Each wall is flat, endless, passes through zero and stands at right angles to its row. A trip goes straight from one point to another. List the walls that it crosses, first one first.

Walls:
(1): -11 -14 1
(2): 47 39 -8
(3): -42 9 23
(4): -1 -1 -9
(5): 23 29 -6
Trips:
14 -21 -6 to 27 8 -1 -> 2, 5, 1, 4
11 17 -52 to 3 4 -18 -> none
30 -26 29 to -53 17 39 -> 2, 3
-14 9 11 to -22 -55 -13 -> 4
50 -8 31 to -1 23 31 -> 3
1 -5 -2 to 2 -14 60 -> 4, 3

Walls:
(1): 19 -7 9 -4 -38 -12
(2): 28 -22 0 -10 4 17
(3): -13 -1 -8 15 -23 41
(4): 55 4 27 -17 47 1
(5): 8 26 -43 2 -7 -16
Trips:
1 -20 13 -13 3 -12 to 28 -14 -23 3 9 -28 -> 5
3 1 1 -16 6 -33 to -9 0 -7 5 -18 -45 -> 4
14 5 5 1 29 -2 to -21 27 -48 -25 -3 -15 -> 5, 2, 4
3 29 60 14 -5 -3 to 16 -28 -26 1 -4 6 -> 2, 3, 5, 4
38 28 35 -9 -12 -1 to 11 -12 9 -36 26 16 -> 1
7 10 -1 37 -36 19 to -11 -7 -13 4 5 8 -> 1

Walls:
(1): 18 -5 -31 -37 -39 12 -6 -8 -16 -16 -24
(2): -12 -9 -17 -12 -5 -6 35 0 -14 -9 5
(3): -5 -11 11 -7 -8 0 -24 18 -21 14 -16
(4): 15 1 1 46 4 -22 -17 -7 17 -48 -26
(5): 10 22 23 -7 3 16 39 -26 0 -9 8
(6): -43 5 -6 5 -5 7 -2 -11 25 0 10
(7): 16 36 16 -20 -45 -14 4 29 33 0 10
(8): -1 -14 11 -13 -21 6 20 10 8 -29 -27
Trips:
-9 4 -15 12 -29 -22 -8 5 6 -42 7 to -15 -2 19 27 -14 -3 7 0 -1 -37 3 -> 1, 5
1 -7 -5 -13 -33 -24 -31 -32 -25 9 0 to -27 -6 -16 -16 -8 -13 -24 -9 16 -1 2 -> 6, 7
8 -4 24 -22 9 -19 -37 -14 -21 6 7 to 15 -3 2 28 27 -10 -7 12 0 -20 -6 -> 1, 4, 3
16 33 7 -22 -19 -3 4 -23 16 12 -40 to -28 10 -13 18 35 7 20 9 29 -24 -3 -> 6, 1, 2, 7
-22 29 -1 3 14 -11 14 -5 -27 21 -23 to 19 24 -1 -12 -13 -3 -26 -6 39 10 -17 -> 2, 7, 1, 4, 5, 3

Walls:
(1): 1 -11 -2 -12 -9 -1 -7 -43 4 12 13 -1 -16 7
(2): -6 -2 -30 20 0 16 12 -6 12 -9 31 -17 -6 5
(3): -1 -5 -11 -18 -25 -25 -4 9 -30 2 11 -14 -6 33
(4): -8 -2 8 -11 -21 22 -6 2 1 -34 8 -12 14 -33
(5): -20 25 15 -11 -2 28 5 -7 0 -19 -21 7 28 5
(6): -15 -17 21 15 -13 -44 -10 -14 -28 -5 12 -22 8 -7
(7): 28 5 30 7 -20 30 25 -9 29 -1 12 -31 11 11
(8): -10 9 15 -4 -24 4 6 -28 7 -10 -10 -37 6 15
Trips:
1 -24 -5 -5 -26 24 2 -24 -24 -6 4 -2 -2 -18 to 15 26 -24 -3 5 -8 -7 14 -20 -20 17 -5 -27 19 -> 5, 7, 8, 6, 4, 1
-3 -15 -20 7 -18 -15 -11 18 -21 26 -1 -18 0 7 to 5 -29 0 32 18 -14 13 -9 18 -30 1 6 -2 -1 -> 3, 7
-18 -14 2 -1 -7 -5 16 -11 14 -15 -15 12 2 -16 to -12 10 20 12 15 34 -14 -4 16 -5 -18 17 -3 -14 -> 6, 1, 7, 8
-3 -21 -26 -13 -10 -3 -4 -11 -29 -1 -13 -26 -9 -21 to -6 16 15 -4 -11 4 10 -36 20 20 11 -2 -33 26 -> 4, 7, 6
-14 7 20 -1 -21 -8 -32 -17 -2 28 -5 4 -29 -1 to -8 -9 -23 9 -8 -2 -2 -29 -15 19 10 -6 3 8 -> 2
